Each row is a point. Before rounding, the points of a table are all equally far from one centre. They may lie mostly on one side of it. Where is the centre, to within rounding?

Points, 7 rows:
[[ 60 -21]
 [  7  61]
 [ 39  58]
 [ 69  19]
 [-30 -13]
 [ 26  62]
 [ 51 -30]]
Centre: [18 10]

Points, 17 rows:
[[  21   14   66  -31  -22   29  -12   56   41  -45  -18]
 [ -69   49   67  -47  -36   -4  -17   59   75   23   43]
 [ -96   42   42  -27  -59   -2  -42   71   29   32   47]
 [ -75   44  -10  -35  -43   57  -55   58   75  -24  -22]
 [ -30   -7  -42   13  -14   -8  -54   88   17  -38  -11]
 [ -17  -23   27   13   14   97   13   38   30   39   41]
 [  -8  -27  -16  -20  -58    4  -36   80   70   16   52]
 [ -22    2   33  -24  -54  -19  -74   56   74   -5  -10]
 [ -60   30  -55   32   -6   58  -10   47   66  -34   55]
 [ -64   45   41  -44   14   12  -28   87  -33   -3    7]
 [  24   59   14  -36  -42   39  -26   30   26   62   -4]
 [ -52   42   37  -31 -107   -5   16   22  -23   29    6]
 [ -41   36    4  -45  -35   42  -61   67  -34   -2   53]
 [ -58    3  -64   19  -26  -14  -25   79   28  -23   58]
 [  12  -25   33   19  -21   27  -12   55   -7  -63   36]
 [ -46  -38   43  -46  -24   10  -59    5  -38   13   55]
 [ -27   44   57  -30   25   23  -13   97   22  -17   -3]]
Centre: [-47   8   3 -15 -19  15   0  16  24   1  12]

Points, 31 rows:
[[ -19  -70   17   -5  -43   15  -51  -12   44   41  -55  -14   -3   -4
   -46  -92   13   25  -41  -27  -29  -13  -39  -65]
 [  15  -60   -1  -30  -36   24  -63  -20   44  -75  -40  -31  -23   -3
    16  -62   -7  -22  -45  -33  -36  -27   15  -74]
 [ -29  -68  -58    5  -24   32  -79   11    9   11  -63  -18   36    0
   -21  -36  -19  -20  -49  -31   30   23   42  -73]
 [   7  -47  -52   13  -33    6  -68   -3   45  -24  -31   13  -10    8
     1  -26   50   36  -19   12  -56    7    7  -73]
 [ -33  -85  -29  -29  -48   21  -68  -13  -29  -37  -48   -5   28   21
   -68 -105   58   21  -18   -8    7  -11   25  -67]
 [   5  -55   -1   -5  -30   48  -86   35  -30  -54  -44  -11   -2   10
   -29 -121   14   36   13  -71  -12  -24   44  -41]
 [ -18  -58  -18  -15  -62   37  -43  -48   40   -9  -13  -22   13   -5
   -41  -15   49   26  -42  -34   18   37    2  -89]
 [ -28  -25   17   13  -45   75  -48   19   -3    9  -31    4   -9    5
   -97  -27    5    9  -30  -25  -62   19    9  -52]
 [ -16  -33    7  -29  -34   -4  -55  -42   22  -36  -43    7   17   29
   -61  -40   30  -32  -67  -25  -68  -52   13  -56]
 [ -26  -51   -4   -4   -5   21  -23  -12  -28   10  -83   -1   56    5
   -40  -34   60    3  -65  -17    1  -37  -44  -50]
 [ -55    5   31  -17   27    2    9   44  -18  -31  -61    3   22  -32
   -45  -31   13   -7  -48  -47   -9  -34   -8  -45]
 [ -33  -38   -1  -30  -50   68  -49  -59  -38  -44  -15  -54  -14   -1
     3   11    5   42   -7  -18  -26   -2    5  -30]
 [ -20  -62   -8   24  -27   18  -44   -9   21   18  -92   20   26  -16
   -36  -75   47   21    6    9  -40    4  -33  -41]
 [  -3  -48    4  -39  -47   68  -27  -18  -66  -40  -56  -15   15  -11
   -32  -69   90   -1   -7  -51  -17    6   25  -54]
 [ -21  -58   17    2  -34   39  -20  -28   51   22    0  -67   11   13
   -15  -83   10    0  -32  -22    9   -8   22  -88]
 [ -15  -67  -71  -28  -64   47  -29   -7    5  -13  -27    1   48    3
   -30  -16   75   46  -14  -40  -56    7   25  -44]
 [ -36  -71  -30   -4  -59   76  -62    1    8   15  -55   25   19  -27
   -51  -49   18   19  -24  -29   14    3   20   38]
 [ -51    7  -16  -44  -22   29  -74  -47  -24   -4  -27   39   25  -14
   -68  -59  -25   41    0  -33   33   19   15    1]
 [ -29  -38  -60  -20  -42   10  -44  -24   35   -4  -28   11  -35  -31
   -31  -17   19   15   24    0  -84  -19   11  -51]
 [ -13  -13  -27    7  -50   -3  -37  -51   18  -13  -51    6   51  -48
    -3  -67    8  -14  -10   16  -13  -13  -50  -19]
 [ -34   26   -6   17  -17   13  -84  -29   31   34  -46   -8    8    0
   -30  -52    4   22  -41  -64  -23   23   40   -3]
 [ -44  -38  -10  -31   21   42  -43   25   34    0  -27  -32   30    2
   -17  -83  -24  -11  -67   -9   43    7   44  -63]
 [ -40  -37   -8   23   37    7  -44   22  -15    0   25   33   21   38
   -28  -43    5   41  -50  -48   -3   -5  -32  -36]
 [  16   -8  -36   31   -4   35  -63  -10    2  -15   -4    8   -7  -39
   -28  -72  -41  -23   35    4  -15   -6  -31  -56]
 [  -3  -73   -9   12    5   15 -101   21   11  -10  -37    1   12    3
   -56  -61   12    8   15   20   13  -44   29  -98]
 [ -21  -53  -56   28  -41   19  -63   20   -2  -22  -18   -3   47   -7
   -58  -16   54  -13  -63  -51   10    1   50  -57]
 [ -17  -13    3  -16  -63   32  -40   54   20  -25  -42  -19   57    8
   -36  -15   45  -43   -2    5  -72    5   10  -27]
 [ -24  -86  -68  -14  -54   20  -63   -2   39   -1  -72  -12  -11   30
   -45  -29  -23   14   21  -62    5    0    0  -57]
 [  22  -25   -4   -4  -30   41  -59  -36   27   -9  -22  -19   14  -15
   -50 -109  -32   71   -9   12  -12  -37  -17  -30]
 [  16  -63  -35   60    5   44  -49  -38  -35  -19  -37   -2   30  -18
    16  -45  -23   -9  -29  -12    1  -33   11  -47]
 [  28  -24  -23  -75  -69   12  -85   -2  -13  -31  -23  -19   65  -14
    -8  -21  -36   -5  -14  -50  -27   42   24  -37]]
Centre: [ -4 -34 -10 -26 -15  19 -38   1  -1 -14 -25 -11  18  -1 -28 -42  10   9
  -4 -32  -8 -12  12 -29]

Points:
[[ 12  23  70  10  -7  48 -12  -8  20  27 102   2   5  30   0   6  -5 -11
   22 -35 -37  11 -12 -25]
 [-29  28  48  31   7  55 -10 -58  65  40  29  -6 -20  -6 -20 -59  24   6
   21 -56  -6 -58  -6   2]
 [  7 -11  85  30  -5  56 -29 -20   0  27  84  46   8  12 -26 -29  -6 -31
   -2  10  -7  -3   5 -13]
 [ 25  45 103  21  26  28  16   3  21  50  41  40 -16 -11 -13 -17  15  10
   -5  -4 -42  13  16   6]
 [  2 -26  51   0  20  21 -20   2  -6 -48  64 -32  46   5 -45  -4  14  15
   44   5  -5 -12  13  13]
 [ 40  -8  65   7 -16  72 -18   6  30  17  71 -12 -11   0 -12  -5 -17  19
   18 -57 -14  35   0  15]
 [ 14 -15  65  37 -31  71 -14 -49   8  16  51   7 -11  29  -7   2  26 -17
   59 -45  -9 -31  15  25]
 [ -4 -15  64  12   2  43   7 -23  34  31  78  19  14  38 -44 -26   6  -7
  -25 -24   2   3 -38 -22]
 [ -7  36  69  -2   4  55   9 -52  36   8  46  24  57  24 -10 -22  47 -11
   12 -14 -41 -30 -18   2]
 [  0  27  65  20  17  36 -36   3  31  28  70  24  23  47   2  -5   5 -30
  -16   7 -20 -17  -7 -29]
 [ 30  34  45   8  13  61  -6  -7  42  15  62   6 -16  63 -46  20   4 -30
   21   8  -7  -3 -29 -24]
 [  3  11  51 -16  21  40 -31 -55  10 -10 121   4  12  13 -12 -41  16 -12
   34 -14   9 -36   2   5]
 [-15  36  44  40  53  34 -34  -8 -10 -10  64  17   2  17 -39 -22  -1 -22
   32 -49   2  20 -14   7]
 [ 18  18  67  40   9  67 -16 -24  23  -7  64  10  17  21 -67 -15  75 -27
   -3 -39  -9 -15   5 -16]
 [ -5  15  64  21  -6  63   8 -20  -5  28  95   9  48  32 -11  10  10 -15
   23  -6 -25 -23 -22  32]
 [ -6  33  91  29  16  59   7 -35   5  39  67  -5  16  35 -18  15  32 -22
   21 -40 -21  -5 -15  12]
 [-13  46  40  37  39  71  -8  -4  21  10  83  30  14 -17 -26 -10  53 -28
   66  -7 -17  12 -13 -22]
 [ 32 -12  55 -29 -12  54   2 -32 -27   8  80  30  27  22 -48 -13  16  -3
    7  14 -23  -3 -16   7]
 [-14   0  74  25 -14  30  -5  15  12  21  76  41  26  12 -23   1  -3 -11
   -1 -20 -16   3 -44  20]
 [ -6 -46  60  17   7  67 -14 -43  29  24  83  19  13  18   8 -12   3  19
   41  -2 -17 -30  35 -26]
 [ 31   0  77  14  -7  65  10 -24  21  44  68 -20  38  25 -38 -26  49   3
   48 -26 -32 -18  -9  11]
 [ 61  26  78  26   9  21  -9  17  11  15  61   0  16  18 -42   5  34  11
   16  24 -23  20 -37   8]
 [  9  -5   2  50  17  65 -44  -8  32  47  61  48  12  27 -13  25  35 -57
   25  23   9  -4  -5  10]
 [ -4   9  59 -14   2  89  -2  16  21  19  50  28  -7  10 -55  13  51  40
   50   1 -16   8   3  23]
 [-22  24  73  14  42  51 -39  -7  51  39  55  -1  41  10  -7   4   1 -52
   25   5 -28  -9 -10  39]
 [ 54  29  35  66  -8  63  12   6  10  49  62  39   2 -13 -47  12  20 -45
   32 -11  22 -15  32 -33]
 [-20  12  66  24  -4  47 -10  24   5  24  81  11  21  19   0  -3  11 -16
   -5 -19 -28 -32 -35  27]
 [ 21  62  31  57  19  84   7 -30  33  28  51 -25  72 -10 -33  13   1  32
   -6  -9 -15 -11 -24 -13]
 [ 15  25  88  28   4  73  -8  -1   1  18  83  33  19  -1 -36  34  30 -14
  -10 -34 -37 -10   7  -5]]
Centre: [ 10  16  16  18   8  29 -10 -29  31  23  45   0   3 -24 -32   3  15   2
  11  -2  -5 -12  16  10]

Points (31 x 24):
[[  59  -24   35   35  -19   49   64   79   -7  -10   57  -10   76   22
    45  -55   72   26  -28  -10   66   15   38   -1]
 [  53  -37   37  -32  -62  -15   24   61   26   -3   59  -72   41   19
   -18  -26   84   23  -38    3   49   21  -28  -32]
 [  38  -39   17   -7  -64   48   18   64  -43  -29   74   13   81    1
   -13    9   78   29  -22   26   30  -19  -18  -46]
 [  39  -48    8   11  -58   51   11   -3   33  -48   57    5   64   10
   -12   11   44    5  -82   42   35    2   18  -23]
 [  53  -57   57   -8  -51   47   48   -4  -29  -61   43   -5   46    7
    -5   -4   49   41  -39   -6   85  -41   -8  -27]
 [  38  -32   38   16 -113   62   35   21  -15   -8   50  -17   32   22
   -17  -22   40   50   -7   26   32   -7   32  -26]
 [  45  -70    8   -1  -82   58   64   45  -18  -27   81   -1   19    1
   -22  -26   39   29  -42   49   67   -2  -21   -4]
 [  78  -22   12    6  -68   32   57   29  -35  -30   53  -13   11  -23
    -3  -18   57   55  -57   52   45    2   -9  -35]
 [  49  -42   -6   12  -87   18   42   74  -21  -22   86    8    8   16
   -54   22   91   -1  -39  -24   66   17   20   22]
 [  74  -59   47  -14  -63   21   29   36  -36  -38   51  -13    8   -5
   -18   -8   49   12  -63   27   12  -26  -19  -58]
 [  67  -52    8  -15  -58   41   53   50    0  -35   51   17   37   -6
   -28  -34   72   44  -62   25   65  -30    4   -8]
 [  73  -28   19  -11  -62   -4   44   56  -26  -19   96  -47   25   22
   -43  -37   81   17  -44    7   65    1  -31  -10]
 [  69  -40   19   18  -93   35   38   28  -68  -47   28   -3   50   19
    12  -16   26   38  -32   21   57   -1   26  -21]
 [  64  -69  -16   23  -49   23   73   36  -18  -36   13  -36   67   15
    37  -36   48   15  -55   22   54  -12   -8   -4]
 [  59  -33   44  -20  -61   30   40   46  -16  -40   94  -36   36   23
     2  -44   71   35  -41   16   69  -25   23  -11]
 [  47  -60   35   29  -63   32   71   52  -49  -25   75   38   29  -20
   -34  -14   31    5  -42   33   82   -6  -35  -12]
 [  73  -59  -27    5  -64   51    9   33   -1  -25   77  -45   45    8
    -7  -19   75   31  -33  -48   40  -15    3  -15]
 [  61  -29   16  -11  -70   55   60   67  -15    6   46  -10   15   -7
   -43    9   34   33  -68   21   65  -38   12   -6]
 [  87  -12   40   18  -74   31   77   42  -17   -8   84   -2   47   33
    10  -16   59   47    2   18   54   -8    5  -35]
 [  33  -28  -20  -28  -20   27   71   82  -58  -59   53   40   37   20
    23  -44   95    8  -14  -25   61  -27  -20   -5]
 [  62  -40   33  -18  -96   48   90   41  -49  -61   39  -12   48  -29
    12  -37   41   21   14   20   29   -2  -30  -20]
 [  55  -43   55   -2  -66   41   83   70  -14  -45   75  -21   50   11
   -32   19   50   70  -25    3   49   23   -7  -45]
 [  88   -5   24  -34  -85   29    6   67  -31  -19   28    3   45   34
     8  -14   68   61  -26   19   43   -8   -1    4]
 [  25  -51   39   28  -40   24   36   35  -57  -10   55  -26   46  -23
    19  -39   69   -9  -74   -6   87   14   13  -16]
 [  36  -51   14   18  -40   53   89   67   11  -60   38  -25   60   25
    13   22   80   14  -42    9   17  -38    7  -34]
 [  22  -64   18  -12  -43   18   24   38  -57  -58   95   27   72  -31
   -42  -13   51   47  -55   15   22   -6  -51   21]
 [  48  -38    7   15  -37   29   52   28  -74  -25   52   26   24   54
     7  -14   68   59  -69  -10   46  -21  -49   -3]
 [  54  -67   -5   -5  -71   51   58    2   -6   -5   71  -58   51  -28
   -41   -6   19   43  -38   16   46   -1   11   -2]
 [  54  -44   61    0  -65   44   29   41  -65  -64   25   -8   19  -14
   -51  -49   71   19  -37    9   54   17  -16  -16]
 [  19  -65   31    6  -38   30   98   26  -44  -37   33  -59   26  -20
   -22  -15   85   33  -51   -5   56    1   -6  -26]
 [  81  -28   24  -42  -54   49   18    4  -45  -56   74  -25   32    4
    16  -19   41   45  -55  -49   71  -13   20   22]]
Centre: [ 18  -7  20  -1 -14  11  40  35  -4 -29  41   0  21   3  -3  -3  17   6
  -7 -20  16  22 -13  19]
